Every row gives one point. Each copy is the shape, with its points in the same order, stretched, turned, moved and blurred by noise. Say if it was mirrored as well.

Shape (6 x 2)
[[ 19.7  17.2]
 [ -6.5  29.4]
 [-14.0  -7.4]
 [ 20.2  -3.1]
 [ -3.8 -20.8]
 [  7.3 -13.4]]
Copy 1 (6 x 2)
[[ -4.3  25.9]
 [-30.0  13.0]
 [ -3.2 -11.5]
 [ 13.2  15.0]
 [ 14.3 -12.7]
 [ 13.1  -0.5]]
Copy 1 is: only turned
Copy 2 (6 x 2)
[[  7.7  19.8]
 [-25.7  16.1]
 [ -6.5 -21.8]
 [ 23.4   2.2]
 [ 11.1 -26.2]
 [ 17.4 -16.6]]
Copy 2 is: only turned
Copy 3 (6 x 2)
[[  1.2  25.6]
 [ 20.2  -0.1]
 [-13.7 -11.7]
 [-16.3  20.6]
 [-22.5  -5.1]
 [-22.5   8.3]]
Copy 3 is: mirrored

Shape (8 x 4)
[[ 11.4  29.4  25.3  12.5]
 [ -8.0  -4.5   6.0   0.8]
 [-15.8   2.3   0.2 -10.9]
 [-17.6  48.2  -3.3 -18.4]
 [ 10.3   7.0   2.9 -15.5]
 [-10.0   2.8  24.8 -23.3]
 [ -3.6  16.1 -11.4 -21.6]
 [-11.3  -5.6 -10.9  21.3]]
Copy 1 (8 x 4)
[[ -1.2  -1.2  35.5 -24.5]
 [-10.7  -9.1  -0.6   4.2]
 [-17.2   6.4  -9.5   5.1]
 [-14.4  45.4  -2.5 -27.9]
 [ -2.1   7.7   7.5   9.0]
 [-33.8   5.2  13.2  11.2]
 [ -2.6  25.6 -11.5   6.5]
 [  8.2 -20.0 -10.6  -8.3]]
Copy 1 is: mirrored
Copy 2 (8 x 4)
[[  8.1 -33.4  10.3   6.5]
 [  3.8   6.4   7.1  -9.0]
 [ -9.5   7.6   3.8 -17.5]
 [-37.6 -19.9  -4.1 -14.8]
 [  4.1 -10.2  -9.9 -16.8]
 [ -1.0  -7.1  17.5 -30.7]
 [-16.0  -2.6 -13.9 -17.9]
 [  1.6  16.3  -0.3  12.0]]
Copy 2 is: mirrored
Copy 3 (8 x 4)
[[ 29.1  26.7  15.8   3.9]
 [ -5.7   0.5  -3.1  -4.5]
 [-17.0  -4.1   8.7   4.9]
 [ -7.2   3.5  41.2  36.1]
 [  8.8  -6.2  22.8  -5.2]
 [-22.1  15.9  29.6  -8.4]
 [ -3.5 -15.3  27.1  11.2]
 [  5.4 -12.9 -28.7   5.6]]
Copy 3 is: mirrored
Copy 4 (8 x 4)
[[ -4.0  28.7 -10.8 -30.4]
 [-10.4  -7.1  -5.2  -2.5]
 [ -5.7   1.1   6.2   8.0]
 [ 11.7  52.9  20.6  11.4]
 [ 13.2   2.4   7.4 -11.7]
 [ -9.5  -1.5  23.0 -15.6]
 [ 15.4  16.0  13.5   7.1]
 [ -6.4   0.5 -24.2  13.4]]
Copy 4 is: mirrored
